Every row gives one point. Examples show where two turns around zero, p and q, send a point. Where does a point land after both, in the order given? Backwards means that the second turn is done in reverse. Each puzzle has new turns, and all numbers are rounded.

Turn p:
[-10 -15   2] -> [ -3 -18   4]
[ -6 -17  46] -> [-10 -12  47]
[ -4  19 -18] -> [ -7  12 -22]
[ 19  12 -31] -> [ 19  15 -29]
Turn q:
[22  7 23] -> [23 14 18]
[  4 -10  21] -> [16 -9 15]
[-12  14  -1] -> [-17   5   6]
[ -2 -42  -6] -> [ 16 -34 -19]
[-12  31 -36] -> [-38  24 -20]
Where do these land?
q, then p: [21 19 48] -> [ 2 35 43]
p, then q: [-23 -16 -19] -> [  0 -24 -24]
q, then p: [28 10 -6] -> [  5  28 -11]
p, then q: [ 2 18  7] -> [-14   9  10]
p, then q: [-19  -3  -4] -> [ -8 -17  -7]
q, then p backwards: [ -9 -27 -26] -> [-20 -11 -31]

Turn p:
[ 10  12 -15 -35] -> [-24  12  15 -27]
[-7 10 23 -9] -> [-9 17  7 19]
[ 0 17  0 18] -> [19 14 -8  0]
[-35 -46 -22  47] -> [ 17 -51 -54  14]
[ 32   7  14 -21] -> [-2  9 40 -6]
Turn q:
[ 18 -17 -32  -6] -> [  0 -35 -17 -13]
[-12  18 -16  48] -> [ 33 -11   7  42]
[ 18  -1  27 -23] -> [ -8  26  -9 -28]
[-23 -11   3 -18] -> [-25  -2  18  -3]
[ 26  36  37 -25] -> [ -8  53 -31 -10]
[  4 -20  18  -6] -> [  0   7  13 -24]
[-29  -5 -36  30] -> [  8 -38  19  35]
Where do these land?
q, then p: [ 23  48 -22 -29] -> [  6  -5 -49 -41]
p, then q backwards: [-38 -20  40  23] -> [-16  47 -34  17]
q, then p: [-26 -20 -10 -18] -> [-19  -9 -11  31]
q, then p: [  8   8 -10  25] -> [ 22 -13  11 -10]
p, then q: [  5 -16  19  18] -> [ 28  -4   5 -11]
p, then q backwards: [ 28   0 -17 -19] -> [ -3 -34  13  -8]

Turn p:
[-14 -19  23 -16  13 -11] -> [ -4  -1  19 -15  24 -21]
[-23   3 -11  -6 -14 -37] -> [-15 -37  17  -5 -17 -12]
[17 26 19 23 10 15] -> [  4  40  -7  12 -18  -4]
[  2  10 -25 -31 -26  21] -> [ 22 -21 -27 -25  -9  22]
[25 22  2 15 25 10] -> [  0  29 -24  21  -7 -11]
[-22 -30 -20  17  22  -1] -> [-37  -9   4  11  28  13]
[ 20  17  15   2 -17  -2] -> [ 25  10   4   5 -21  -5]
[ 1  0 19 20 12 25] -> [-5 37  3  1  6  9]
[ -6 -30 -22 -23 -26 -21] -> [ 11 -50  12  -5  13  10]
Turn q:
[ 21 -14  -7  -3 -26 -26] -> [-13 -16  -7   3 -38 -10]
[ -5 -30  15 -20   3   4] -> [-19 -27   6  -6   9  19]
[ 19   4 -27  26  -4 -13] -> [  0  15 -23  22 -19 -19]
[-27   7 -33  10  27  19] -> [-12  39 -16  -1  34   0]
[21 25 15  6  1 17] -> [40 -3 -4  2  2  1]
[  6  27   1  -7 -35  10] -> [ 26  11   1 -24 -28   7]
[-29   9  12 -31  22   7] -> [ -5  -3  19 -30  36   0]
[ -7 -28  25  18  13 -17] -> [-17 -17  24  32   7   3]
Where do these land?
q, then p: [-14 -21  30   7 -13  -1] -> [  4  29  21 -13   9  14]
q, then p: [ 9 -6 35  6  0 23] -> [16 27 -2 13 23 15]
p, then q backwards: [ -2 -39 -28   7  -8  -2] -> [ -1 -32  27  -1  19  18]
p, then q backwards: [ 18   5 -33   7   0 -27] -> [ 34 -25   6  15   5 -12]
p, then q: [ -4  48  -4 -16  -6   9] -> [-11   6 -15 -32 -36  -4]
p, then q: [ 12  12 -28 -26  14 -20] -> [-39   2 -19  14 -13 -10]
p, then q backwards: [-19   1  29  14  12  18] -> [-39  11 -14   1  -6  -1]
